Rows are points. Any point is a mix of the corners, with weights that add up to 1. It lies inside the corners' shape when no weight is negative. Say inside or outside, and name the corners with a negative weight.

Corners:
(1): [-24 -60  -8]
(2): [-11  13 -10]
(3): [ -3  13 -15]
(4): [25 35  8]
Points:
[-19 -45  -6] => outside (3)
[15 19  4] => inside
[ -9  12 -10] => inside
[ -2  25 -10] => outside (1)

Corners:
(1): [ 10   1  -7  -7 -17  -7   2  10   0]
(2): [ 17   1 -13  -6  -4   9  -7 -12   2]
(3): [ -7  -3   2 -10   6   4  -7  -6  -9]
(4): [ 10   6 -16 -14   1  18   7   8  26]
(5): [  7  -1  40  -3 -20  17  13  -9 -12]
(6): [  8  -8 -15  -6  -4  16   7   8  -4]
(7): [ -3  18 -13 -12   6  11  11   1  -2]
(8): [-24  15 -16  21   0   4  -6  -9  -1]
(9): [ -7   5 -12 -10  -1  -5   9 -11   0]
(10): [  3  16 -16  31  10 -60 -12  -4   0]
Points:
[ -9  10   4  13  -4  -9   0  -2 -12] => outside (2, 4, 9)
[ 1  7 -7 -3 -6 -3  6 -1 -4] => outside (3, 4)
[  8   5 -11  -1  -1   0  -3  -6   3] => inside
[ 9  1 -4 -9  0  6  0 -8 -1] => outside (1, 8)
[  5  14 -20   3  -4 -19   0   4   7] => outside (3, 5, 6)

Corners:
(1): [-11 -41  -2  16 -16 -11 -19 -35  14   7  -9  29  19  16  32  18   1  17]
(2): [ 26  32 -41   8  33  11  -5  24 -44  51  25  -7  45  25 -34   9  18 -28]
(3): [-20  -3  28 -27 -27   7   8  -5 -19  41   7  17 -23 -60  21  36  28  -9]
(4): [-11  10 -23 -17  15   4   4 -16  16  -4 -13 -11   9  26   3   3 -43   7]
(5): [  4 -15 -15  -8  12  10 -13   0  21  30  30  12   6  19  -3  25 -11   3]
(6): [-41  -6  47  53  49   3  -5 -15 -33 -11  -5  26  14 -35  -9 -21   9  37]
(7): [-11  -4  14   5  -1  -5  13   4  -8  27  18  14 -15 -21   5  28 -14 -20]
(8): [ 16  -9  -8  -9 -15  -8   5 -12 -18  21 -10  12  14  27 -20  -8   1   4]
(9): [ -9  23  20 -18  34 -19   3 -50 -28 -10  -6  13   4 -34  -8 -37 -23  19]
(10): [  4   9 -19 -12  -4 -20   7   6 -27  35  21  17  22 -16  13   3 -12   3]
(11): [ -1  -5   1  -3  -1   2   3   0  15 -15   3  10  10  -9   5  27  17  23]
(12): [ -3  -2  25  17  44 -25 -16  25 -29 -19  -4 -10  10 -32   3   3  31  32]
(13): [-16  12  19 -24 -23  20  20 -36 -25   0  20 -33 -22  14 -24  17 -44  11]
(14): [  9  11  35  11 -14  10 -16  -6 -31 -24 -16 -21 -23 -10   4 -29 -34  26]
(15): [ 29 -19  -9   2  17 -15  24  15  14  27  15 -23  15  -8  14  10   0 -13]
(16): [  5 -32  23  17   0  -7 -12  -2  11 -33   5 -19  11  27  27 -25  -8  -2]
(17): [  8  -5 -25  -9   8 -31   6   0   8  14  29 -27   0   1  29 -16   8 -20]
(18): [-47  13  45  10 -15   5  -9 -31 -16  -2 -14  -9  -6 -39 -27   3 -18  26]
(19): [-18 -37  13  16  -2   9 -19 -20 -34  -2   2   9  -9 -51   8  -6  16 -15]
Points:
[ -6  -7  14   3   1  -4  -2 -10 -11   6   5  -1  -4 -20   5   1  -5   9] => outside (2, 4, 16)
[  2  -2   3  -4  -3   3  -2 -19  -6   2   4   0   1  18   3  -5 -16   5] => outside (10, 12, 15, 18, 19)
[ 0 -6 -1  7  9 -4 -2 -1 -3  3 10 -3 11  3  3  4 -1  6] => outside (3, 9)
[ -6  -3  10   0   3  -3   0  -8 -15  14   6  -1   3 -13   2   3  -3   1] => outside (11)
[  6 -10  -4   3   9 -10  -2   1  -5  10   8   4  10  -4  14   2   1   1] => outside (13, 18)
[-12  -5  24   2   1  -2  -7 -12 -11 -11  -9   3 -10 -19   3  -9  -4  15] => outside (1, 2, 10, 13, 15)
[ 13  -3  -8  -6  12 -11  -1   8  -9  11  10  -3   5  -7  10  -4   2  -8] => outside (1, 6, 13, 18)
[  6  -5  14   3  15  -8  -3 -12 -19 -10  -1  -1   7 -12   6 -11  14  13] => outside (4, 5, 7, 10, 18)

Corners:
(1): [-29  22 -14   3   8 -34  25 -29 -24  17  12  -2   2  -6   4   5  -2  20
 -26   8]
(2): [ 10   8  11  -8 -38  16  -6  12 -12   1  30  24  35 -31   0  34  25   0
   1 -23]
(3): [ 31  13  28 -16   1  -5   1   7  15 -19  13  -6  25  14  10  22  13 -16
  22 -30]
(4): [ -9  -5 -29  47  20 -33  26 -38  -7 -30 -13  38  15   4  -1 -23   3  13
 -35   8]
(5): [-47  -1 -40  25  31 -42  13 -33  -7  26  -6  28   1   9  -6 -16 -26   9
  20   4]
(6): [  8 -29   9 -15  -4  23 -13  44  18  -1  17 -30 -25  11  36  20  38  14
  -6  -9]
(7): [  7  -2 -11  17 -12  32 -15   2 -33 -29  21   6  39  -4   8  -6  -2  12
  -9 -20]
(8): [ 44   3  23 -41 -37   7 -11  46  25   5  14 -22  -7  20  17 -17  27   7
  31  20]
(9): [  6  33   9  -9 -20  20 -36  25  -4 -26   5  -6  13  27  17  23  36  -1
  -1  -5]
(10): [-49   6 -26   6  31 -26   1 -22  36   7  -7  -4 -14 -20  37 -51 -51 -25
 -10  25]
(11): [ 36 -15   6  -9 -23  13 -27  38  32  38  37 -20 -11  10 -30  15  -6  -7
  14  27]
(12): [-47 -21 -42  14  33 -31  14 -26  28  28 -33 -17  12  16  14 -36 -14  -4
 -15  24]
(13): [-40   3  -3  33   7  20  37 -20  -2  26 -23  32   1   6  -5 -31 -31  12
 -14  18]
(14): [  0 -25 -13  -1 -16  11  14  -1  -1 -24   7   8  20  20 -50 -17  34   1
   1 -38]
(15): [ -6   7   5   0  28  28  -2  60 -35 -24  22  -4  26  -1 -24   3  19 -23
  -7  -7]
(16): [ -7 -17  33 -16 -20  16  -8  34  11  -7  13 -57 -41  -1  25  11  15   7
  37  45]
(17): [ 21   4 -24  13 -40  -5   4  17 -43   8 -15  -3  17  10 -11  -4  16   5
 -16 -32]
(18): [  0 -14  17   5 -24 -21  -9  -1 -28   2  26  27  11  12  -4   1  20 -11
 -11  -9]
(19): [ -8  20 -10  32  33  -6   7 -46 -22  27 -21  13  19 -12 -17 -40   7  11
  -8  -5]
(20): [-19 -20 -39 -30  48 -27  -3 -35  14  18 -56  -8 -20 -10  24 -25 -28  -1
 -11  22]
(21): [ 14  -7  -8 -10  -9  29   1  -3  -6 -13  22  -8  -1  22  24   1  21 -27
  25  14]
Points:
[-5 -1 -3 -3 -4 -2  0  4 -1  7  8 -7  2  5  3 -2  6  0  2  5] => outside (4)
[  1 -11  -5  -3   1   3  -9   6  -3  -1   1  -7   2   5   3   5  13   0
   6   1] => outside (1, 8, 10, 13)
[  0 -13  -9  15   1   2  11   5 -14   1  -6   1   9   4 -18 -21  13  14
 -20  -3] => outside (2, 3, 5, 9, 10, 21)
[-22   5 -14   7  12  -4   7 -14 -15  -1  -4   4  17  -2   3 -13  -7  -4
  -4  -3] => outside (4, 6, 8, 11)
[ -3   0 -12  -1   4  -9  -7  -6  10  12  -1  -8  -2   3  16  -6  -3   2
   6  12] => outside (13, 14, 15, 18)
[-5 -4 -8 -1  4 -4 -3  5 -3 -2  2 -7  9  2  2 -6  6  0 -2 -1] => outside (13, 21)
[ 4 -1 -5  4 -2 -3  3 -3 -5 -3  3  3 11  9 -2 -2 10  1  2  1] => outside (6, 10)
[  3  -6 -10  -3   4  -3   0   2   3  11   2   0   4   3  -1  -9  -1  -1
  -3   4] => outside (9, 16)
[-22   1 -11  31   7  -5  20 -18 -18  -5  -1  11  16  -6  11 -15  -2   2
 -20   1] => outside (5, 8, 9, 11, 14, 20)
